Each row of a before or after table is a point. One or more steps were done to the points. Then noise was added and the rows were shuffled. The steps act on how far a point lies along the listed directions, d1 being the first. Name the steps. A step turns or swaps two directions, mirrors them in a line or flattens them onto one, adds a multiple of one to another, or multiplies one. Angles are multiples of 10 degrees, from the lower direction toward the higher: turns from -170 to 170, lines from 10 to 170 but not 90. Use the fewest steps. Two steps may share a direction if one is a turn and the other turns, adds or multiplies; they go together, in the order done. Otherwise the lowest direction goes first.

Directions:
(1): +0.37 +0.41 -0.38
(2): +0.54 -0.39 +0.10
Before (9 x 3):
+0.05 +0.10 -0.12

+0.53 +0.19 -0.09

+0.82 -0.13 -0.08

+0.13 +0.00 -0.03

+0.95 -0.41 -0.10

+0.35 +0.11 -0.40

+0.32 -0.18 -0.17

+0.17 -0.85 +0.71

+0.35 -0.22 -0.18
After:
-0.11 +0.35 -0.42

-0.12 +0.14 -0.08

+1.02 -0.42 +0.17

+0.47 +0.55 -0.43

+0.12 +0.55 -0.19

+0.72 +0.46 -0.62

+0.23 +0.11 -0.38

+0.06 +0.11 -0.06

+0.19 +0.15 -0.33
Steps: turn d1 and d2 by -60 degrees

Directions:
(1): -0.03 +0.45 +0.16 +0.68 -0.19 +0.00 +0.17 +0.68
(2): +0.09 +0.57 -0.49 +0.29 +0.49 -0.34 +0.09 -0.43
(3): +0.90 -0.36 -0.25 +0.35 -0.20 -0.05 -0.21 -0.01
Before (14 x 8):
-0.53 +0.14 +0.02 -0.45 +0.48 -0.18 -0.08 -0.71

-0.10 +0.48 -0.35 +0.70 +0.15 -0.23 +0.14 +0.17

+1.35 -0.55 -0.35 +0.26 -0.14 +0.08 -0.26 -0.16

+0.48 -0.45 -0.14 -0.03 -0.16 +0.04 +0.08 +0.31

+0.12 -0.54 +0.09 -0.29 -0.10 +0.05 +0.12 +0.18

+0.33 +0.50 +0.06 +0.56 +0.09 -0.13 +0.19 +0.43

-0.73 +0.93 -0.10 +0.29 +0.25 -0.07 +0.38 +0.41

+0.13 -0.15 -0.07 +0.14 -0.31 +0.12 +0.25 +0.09

-0.06 +0.92 -0.63 +0.60 +0.97 -0.22 +0.22 -0.53

-0.61 +0.77 -0.31 +0.18 +0.71 -0.34 -0.14 -0.12

-0.15 -0.60 -0.05 -0.81 +0.00 +0.35 -0.31 -0.63

+0.47 -0.04 -0.23 +0.69 -0.25 -0.16 +0.00 +0.92

-0.67 +0.63 +0.40 +0.28 +0.08 +0.02 +0.23 +0.11

-0.52 +0.39 -0.01 -0.21 +0.31 -0.09 -0.37 -0.74
After (14 x 8):
+0.59 -0.25 -0.38 +0.12 +0.04 -0.10 +0.09 +0.11

-0.76 -0.55 +0.87 -0.46 -0.28 +0.77 +0.05 +0.64

-1.00 -0.06 +0.50 -0.43 +0.03 +0.20 -0.24 +0.47

+0.18 -0.03 +0.34 +0.03 -0.12 +0.10 +0.08 +0.42

-0.70 +0.04 +0.38 -0.40 +0.15 +0.02 -0.04 -0.18

+0.21 -0.06 -0.22 +0.18 -0.18 +0.02 +0.26 -0.09

+0.35 -0.04 -0.33 +0.09 +0.26 -0.25 +0.19 -0.11

-0.38 -0.27 +0.22 +0.06 -0.28 +0.18 +0.00 +0.42

+0.50 -0.29 -0.32 +0.30 -0.15 -0.15 -0.10 +0.58

+1.22 -0.70 -0.06 +0.21 -0.39 +0.24 -0.25 +0.15

-0.71 +0.12 +0.45 -0.25 -0.10 +0.17 -0.36 -0.21

-0.65 +0.47 +0.38 +0.04 +0.10 +0.06 +0.17 -0.09

-0.89 +0.38 +0.19 -0.27 +0.03 +0.16 +0.28 +0.40

+0.02 +0.08 -0.33 -0.11 +0.21 +0.08 -0.16 -0.53
Steps: multiply d1 by 0.4; mirror d2 and d3 in the line at 100 degrees

Directions:
(1): -0.15 -0.22 -0.52 +0.16 -0.41 +0.35 -0.35 -0.09 +0.63 -0.33 +0.31 +0.64
(2): -0.49 +0.03 -0.25 -0.88 -0.02 -0.24 -0.21 -0.28 +0.31 +0.40 +0.35 -0.40
(3): -0.26 -0.14 -0.56 +0.06 -0.01 -0.63 +0.57 -0.33 +0.08 +0.00 -0.70 +0.28
(4): -0.03 +0.28 +0.00 -0.23 -0.73 +0.36 +0.01 -0.69 -0.60 -0.36 -0.17 -0.13
(5): -0.20 -0.69 +0.61 -0.49 +0.03 +0.11 -0.14 +0.11 +0.25 -0.51 -0.56 -0.01
(6): +0.48 +0.14 +0.21 -0.05 -0.74 -0.27 +0.53 +0.24 +0.63 -0.08 +0.11 -0.37
Before, 8 rows:
+0.09 +0.36 +0.48 -0.46 -0.12 +0.32 -0.40 +0.02 -0.12 +0.25 +0.77 -0.40

-0.04 +0.01 +0.46 +0.14 +0.47 +0.33 -0.37 -0.02 -0.45 +0.12 +0.53 -0.30

+0.38 +0.21 +0.59 +0.36 +1.09 -0.35 +0.11 +0.56 +0.32 +0.34 +0.42 -0.47

+0.06 +0.00 -0.23 +0.35 -0.19 -0.12 +0.45 -0.27 -0.29 -0.04 -0.14 -0.11

+0.09 -0.29 +0.37 +0.18 -0.34 -0.05 +0.18 -0.02 +0.08 -0.07 -0.36 -0.07

+0.33 +0.14 +0.05 +0.42 +0.83 -0.35 +0.20 +0.96 +0.24 +0.77 +0.62 +0.01

+0.17 -0.26 +0.08 +0.23 +0.96 -0.32 -0.19 +1.04 +0.72 +0.44 +0.40 +0.22

-0.33 -0.31 -0.12 -0.29 +0.09 -0.36 +0.31 -0.19 +0.18 +0.02 -0.65 -0.12
After, 8 rows:
-0.12 -0.33 -0.10 +0.24 +0.30 +0.22 -0.24 +0.20 +0.14 +0.10 +0.42 +0.06

-0.22 -0.47 -0.02 +0.16 -0.18 -0.17 +0.35 -0.47 +0.02 -0.51 -0.57 +0.23

+0.05 +0.33 -0.09 +0.39 -0.52 +0.57 -0.07 -0.98 -0.48 -0.86 -0.14 +0.29

+0.04 +0.42 +0.10 -0.49 -0.92 +0.59 -0.15 -0.79 -0.82 -0.48 -0.06 -0.19

-0.07 +0.03 -0.19 +0.28 +0.12 -0.49 +0.62 -0.34 -0.40 -0.02 -0.72 +0.40

-0.18 +0.15 -0.09 -0.11 -0.57 +0.79 -0.27 -0.76 -1.02 -0.53 -0.09 +0.41

+0.07 +0.03 -0.14 +0.31 -0.35 -0.03 -0.03 +0.01 +0.33 +0.33 +0.33 +0.01

+0.45 +0.13 +0.42 +0.27 -0.06 +0.33 -0.04 +0.44 +0.17 +0.07 +0.35 -0.32
Steps: turn d1 and d2 by 120 degrees; turn d3 and d4 by -160 degrees; turn d5 and d6 by 100 degrees

Directions:
(1): -0.21 +0.00 +0.11 +0.07 +0.50 -0.05 +0.45 -0.66 +0.70 +0.44 +0.16 +0.01
 +0.38 -0.86 +0.00 +0.24 -0.33 +0.29 -0.40 +0.28
(2): -0.06 +0.60 +0.36 -0.51 -0.27 -0.49 -0.19 -0.14 -0.11 -0.25 +0.67 -0.53
 +0.49 -0.11 -0.46 -0.05 +0.68 -0.14 -0.35 +0.11
(3): +0.20 -0.15 -0.35 +0.08 +0.04 -0.89 +0.01 +0.27 -0.55 +0.09 -0.62 +0.17
 +0.51 -0.64 -0.23 +0.33 +0.25 +0.33 +0.49 -0.04
(4): +0.39 +0.43 +0.18 -0.42 -0.23 -0.09 -0.67 +0.29 +0.92 +0.09 -0.25 -0.07
 -0.21 -0.49 +0.18 -0.49 -0.15 +0.20 +0.51 -0.26
Before (12 x 20):
+0.20 +0.74 +0.34 -0.36 -0.42 +0.04 -0.62 -0.04 +0.78 +0.23 +0.20 -0.32
 +0.00 -0.28 -0.28 -0.38 +0.23 -0.07 -0.07 -0.06

-0.34 +0.29 +0.38 -0.30 -0.03 -0.44 +0.14 -0.49 +0.39 +0.00 +0.51 -0.48
 +0.74 -0.34 -0.35 -0.09 +0.30 +0.04 -0.63 +0.24

-0.44 +0.01 +0.27 -0.11 +0.23 +0.21 +0.32 -0.59 -0.02 +0.14 +0.69 -0.44
 +0.18 +0.08 -0.18 +0.26 +0.47 -0.36 -0.81 +0.25

-0.31 -0.42 +0.07 +0.22 +0.35 +0.69 +0.49 -0.64 +0.19 +0.00 +0.44 +0.16
 -0.08 +0.08 +0.13 +0.09 -0.41 +0.28 -0.65 +0.18

+0.33 +0.53 +0.20 -0.48 -0.16 -0.76 -0.47 +0.24 +0.26 -0.13 -0.14 -0.25
 +0.45 -1.07 -0.15 +0.06 +0.45 -0.04 +0.52 -0.14

-0.11 -0.08 -0.06 +0.06 -0.06 +0.62 +0.07 -0.03 +0.33 -0.03 +0.09 -0.13
 -0.58 +0.37 +0.48 -0.10 -0.17 -0.16 -0.21 -0.12

+0.20 -0.12 +0.05 -0.05 -0.34 +0.15 -0.09 +0.17 -0.04 -0.19 -0.06 +0.03
 -0.01 +0.19 +0.13 -0.16 -0.18 +0.08 +0.22 -0.21

-0.41 -0.60 -0.33 +0.52 +0.16 +0.07 +0.42 +0.08 -0.92 -0.18 -0.31 +0.42
 +0.00 +0.25 +0.08 +0.39 -0.04 +0.19 -0.06 -0.04

+0.01 +0.15 +0.07 -0.24 -0.19 -0.27 -0.10 +0.50 -0.80 -0.32 -0.11 -0.28
 +0.08 +0.42 -0.45 -0.06 +0.81 -0.22 +0.16 -0.21

-0.37 +0.01 -0.11 +0.18 +0.01 -0.61 +0.67 -0.19 -0.67 -0.12 +0.20 +0.09
 +0.97 -0.18 -0.53 +0.66 +0.49 -0.02 -0.39 +0.32

-0.21 -0.28 +0.17 -0.16 -0.55 -0.26 -0.09 +0.56 -1.57 -0.70 +0.72 -0.02
 +0.25 +0.98 -0.44 +0.22 +0.94 -0.48 -0.23 -0.01

-0.01 +0.03 +0.25 -0.07 -0.31 +0.12 -0.21 +0.18 -0.59 -0.38 +0.34 +0.06
 -0.23 +0.98 -0.06 -0.15 +0.20 -0.41 -0.23 +0.06
After (12 x 20):
-0.10 -0.69 -0.22 +0.36 -0.16 +0.57 +0.05 +0.40 -0.20 -0.14 -0.48 +0.28
 -0.54 +0.99 +0.39 -0.24 -0.33 -0.10 +0.09 -0.22

+0.04 -0.06 +0.18 -0.09 +0.01 -0.09 +0.26 -0.28 +0.20 +0.09 +0.10 -0.14
 +0.33 -0.34 -0.01 +0.08 -0.20 +0.16 -0.06 +0.04

+0.15 +0.34 +0.18 -0.17 -0.73 +0.75 -0.55 +0.65 +0.44 -0.42 +0.01 +0.12
 -0.65 +0.94 +0.29 -0.59 -0.14 -0.40 +0.32 -0.37

-0.41 -0.25 +0.20 +0.33 +0.31 +0.87 +0.68 -0.52 +0.16 -0.06 +0.63 +0.09
 -0.21 +0.36 +0.29 +0.34 -0.28 -0.57 -0.59 +0.27

+0.16 -0.01 +0.17 -0.01 +0.17 -0.24 -0.12 +0.01 +0.82 +0.41 -0.39 +0.41
 +0.01 -0.80 +0.28 +0.00 -0.53 +0.43 +0.16 +0.02

+0.01 +0.65 +0.33 -0.57 -0.46 -0.25 -0.76 +0.38 +0.37 -0.43 +0.20 -0.29
 -0.10 -0.31 -0.09 -0.52 +0.32 +0.19 +0.15 -0.32

+0.19 -0.41 -0.32 +0.07 -0.19 +0.29 -0.48 +0.67 -0.26 +0.04 -0.77 +0.23
 -0.69 +0.41 +0.39 -0.18 +0.01 -0.20 +0.74 -0.53

-0.05 +0.12 +0.26 -0.17 +0.44 +0.51 +0.11 -0.21 +1.26 +0.40 -0.18 -0.12
 -0.26 -0.49 +0.13 -0.24 -0.42 +0.10 -0.10 -0.01

-0.25 -0.50 -0.32 +0.74 +0.29 +0.44 +0.55 -0.32 -0.26 +0.55 -0.26 +0.37
 -0.03 +0.14 -0.08 +0.49 -0.27 -0.05 -0.32 +0.14

+0.22 -0.08 +0.38 -0.32 +0.11 +0.53 -0.51 +0.12 +1.84 +0.45 -0.07 +0.46
 -0.50 -0.86 +0.59 -0.50 -0.83 +0.37 +0.31 -0.18

+0.02 -0.20 -0.30 -0.06 +0.05 -0.54 +0.08 +0.12 -0.16 +0.06 -0.34 -0.10
 +0.22 -0.55 +0.10 +0.33 +0.29 +0.26 +0.16 -0.12

+0.30 -0.25 -0.20 -0.17 -0.48 -0.31 -0.52 +0.60 -0.84 -0.47 -0.45 +0.19
 -0.12 +0.27 -0.22 -0.18 +0.36 +0.40 +0.65 -0.33
Steps: turn d1 and d4 by -150 degrees; multiply d1 by 1.3; turn d2 and d3 by -150 degrees
